Rows are points. Two turns around zero, p and q, are shown by what they do to some points. Write where each new point lands after one turn and then the other. Backwards means that the second turn is done in reverse. Each puzzle has new turns, and all numbers are rounded.

Turn p:
[-32 -12 -21] => [ 12  28 -26]
[-14  -4 -23] => [ 16   9 -20]
[ 97 -11  25] => [-44 -89  17]
[-32  -3  17] => [-8 35  7]
[-19  31   3] => [23 17 23]
Turn q:
[ 52  12 -21] => [ 7 56  9]
[ -8 -17  32] => [ 15 -20 -27]
[-53 -35 -34] => [-62 -35  -5]
[ 9 40 24] => [42 -1 23]
Where do these land?
p, then q: [ 41 -19 -29] => [-46  11 -26]
q, then p: [-43 -52  -6] => [  6  40 -54]
q, then p: [-10  17 -12] => [-17  10  12]
p, then q: [40 27 57] => [ 26 -52 -47]
q, then p: [-28  27  -9] => [-37  12   7]

Turn p:
[-26  -5  34 -13] => [ 22 -37   6  11]
[ 40  -3 -38  27] => [-20  58   1  -7]
[-36  47  50 -46] => [ -5 -79 -30  30]
[ -6  32  -7 -48] => [-40 -38 -18  -6]
[-5 39 11 18] => [  5   1 -39  22]
[ 23 -35  17   8] => [10 15 39 15]
[ 10 -74 -67  54] => [ 28  81  39 -64]
Turn q:
[ 16   1 -43   4] => [ 17  20 -29 -25]
[44 33 21 32] => [62 -5 23 12]
[-75  -9  18 -54] => [-89  -6  29  -9]
[ 46  21  14 -64] => [ 15 -57  20 -55]
[-29  -5  -4  16] => [-18  23  -1  17]
[ 31 -75  -6  34] => [ 14 -21 -72  44]
[-33  34   0  32] => [ 0 46 30 16]
Where do these land?
q, then p backwards: [-81   8   3   7] => [ 78  -2 -21 -10]
p, then q: [ 31  20 -11  26] => [11 39 20 -9]
q, then p: [  6 -19 -44  -6] => [-32  -1 -14 -34]
p, then q: [-22 -36  75  -4] => [ 41 -45 -26  55]
q, then p: [ 66  27 -23 -23] => [-60  -3  50   6]

Turn p:
[-60  26  53  14 -23  47] => [-44 -25 -22  68 -47 -13]
[-55  17  68 -66 -28  30] => [-62  -4  53  67 -52  13]
[ 45   6  22  23 -22   3] => [-17   2  -3 -19  12 -52]
[ 32 -18  -7  53  32 -39] => [ 46  27 -31 -12  45 -28]
[-26 -10 -66 -18   3  24] => [  4 -25 -17 -27 -12  65]
[  8  16  -8  31 -17 -43] => [ 36  19 -12 -18 -19 -32]
[ 50 -49 -16  22  10 -38] => [ 19  48 -12 -42  50 -11]
[  5  13 -47 -59  45  16] => [ 19 -43  42 -16  22  59]
Turn q:
[-25  32  28 -11 -24   8] => [ 36  17  -1 -36  -8 -16]
[-45 -40 -25  42 -17 -21] => [ -5 -29 -15  36 -63 -21]
[ 71  33 -20 -39 -28  23] => [ -1 -29 -12 -35  84   5]
[ 26 -54 -27   5  25  28] => [-18 -36  31  47  14  27]
[  5 -50  70  29  23 -11] => [-30  34  69  23 -23 -32]
[-21 -12  28 -45 -13  22] => [ 22  -8  39 -40 -13  15]
[ 44  42 -58 -27  44 -59] => [-63  18 -71  -8  38  48]
[-55  48   3  46 -10   9] => [ 57  31 -39  14 -31 -26]
Where do these land?
p, then q: [-35  21 -28 -35 -38  -8] => [ 33 -37  22 -34   8 -32]
p, then q: [  9 -23  54  22 -67 -24] => [  6  25 -70 -44 -32 -21]
p, then q: [ 16 -18   6  -8  -4  53] => [ 15   1  10  13 -46  30]
q, then p: [ 29  59 -35 -24  10   8] => [ 20 -50   4 -12  38  42]
q, then p: [ 40  57  66 -30  29  44] => [ 26 -60  67  42  41 -28]
q, then p: [-43 -53 -10  58   5   6] => [-13  40 -53 -20 -25 -50]
q, then p: [  0 -13  -2  55  22 -30] => [ 32   5 -42   2 -38 -18]
p, then q: [-16 -30 -51 -40  43 -48] => [35 16 36  1 81 14]

Turn p:
[-24  18 -49   0  11  12 -25 -18] => [ 20 -33 -13  15 -39 -16  -8  27]
[-50  14  32  -8 -20  40  48  13] => [ 16  60  10  44 -14  39  24   5]
[ 32  25  -5 -16  -1 -58 -29  18] => [-16 -46 -37 -14  40  13 -26 -10]
[  9  37  53  60 -34   7   8 -26] => [ 53  47  19 -37  12  33 -42  -5]
[-17  -8 -48  10  11  12  18  51] => [-36 -20  11   8 -26  24  29  44]
[  2 -48  17 -24  16 -24 -33   3] => [-27  -5  -2   9  41 -51   4  -4]
[-19 -76  -1 -25 -50 -11  42 -34] => [-48  31  53  49 -16 -26 -24 -48]
[ 49  34  32   2  26  50 -30  21] => [ 55 -13  -6 -44  30   9  54  -2]
[ 18   3 -31   1  40 -28   0 -28] => [-18 -21 -35 -29 -28 -26 -13  -7]
Turn q:
[ -8   5  33  45   9  -4 -17   8] => [  9  16  37  -2 -11  24  17 -31]
[-20 -40  20   3 -35 -16  -5  12] => [-10  10   0  27  36  -3  39 -16]
[-24  41 -31  35 -60  48  82 -52] => [ 29  47   7  39  38  53 -64  83]
[ 42   3   6  16 -21 -15 -27  18] => [-14  33  19 -27   7 -30   2 -23]
[-14  20 -15 -33  31 -40 -48  19] => [-13 -66  16 -38  -3 -23  10 -18]
[  1  20  16  -8 -26  29  97 -11] => [ -3  42 -10  39 -16  22  -5  87]
[  7 -28 -30 -14  47  -3 -37  50] => [-47 -39 -23 -14 -23 -13  -6 -54]
[ 13 -15 -14 -16  37 -19   2 -37] => [ 32 -27 -15  14 -24 -32 -14  -6]
[  3  -7  14 -30  17  19 -47  -7] => [ 17 -17 -32 -39  -4   0  21 -23]
Where do these land?
q, then p: [-10  50  25  22 -16  38 -20  -1] => [ 38  -3 -10  16   8  11  56 -26]
q, then p: [ -5 -20  -3  31  48  19  16 -24] => [ 34 -19  48 -21  -6  -2 -24  -7]
q, then p backwards: [-47 -15   1 -39 -35  38 -44  41] => [ 49  20  21 -24  28 -35   8  66]
q, then p: [ 33  -7 -23  44  23  19  26   2] => [ 52 -21  10   4  13   4 -39  16]
q, then p backwards: [ 31  -6   8 -11  55  -5  65   5] => [-57  -3 -58  -1  19  12  22 -29]
q, then p: [-25  40 -27  -7 -31 -60  -3  -8] => [-33  33 -20 -15  57 -29  23  13]
q, then p: [ 40  29  36  22  57  13 -29 -13] => [ 29 -19  21  27  18  18 -18 -73]
q, then p backwards: [ -6  23  -3  -2 -46 -53   3 -37] => [ -9 -31  25  18 -16  24 -63  11]
q, then p: [ 19   0   4  -9   0  20  15 -28] => [  0 -36   1 -11   3  21   0   0]
p, then q: [  9 -55 -48 -48 -17 -57  -2  10] => [ 32 -40  16  59  35  32  23 -47]
q, then p: [-38 -39  30  -2 -38  27 -28  53] => [  6  42 -23  13 -79  -2  29   8]
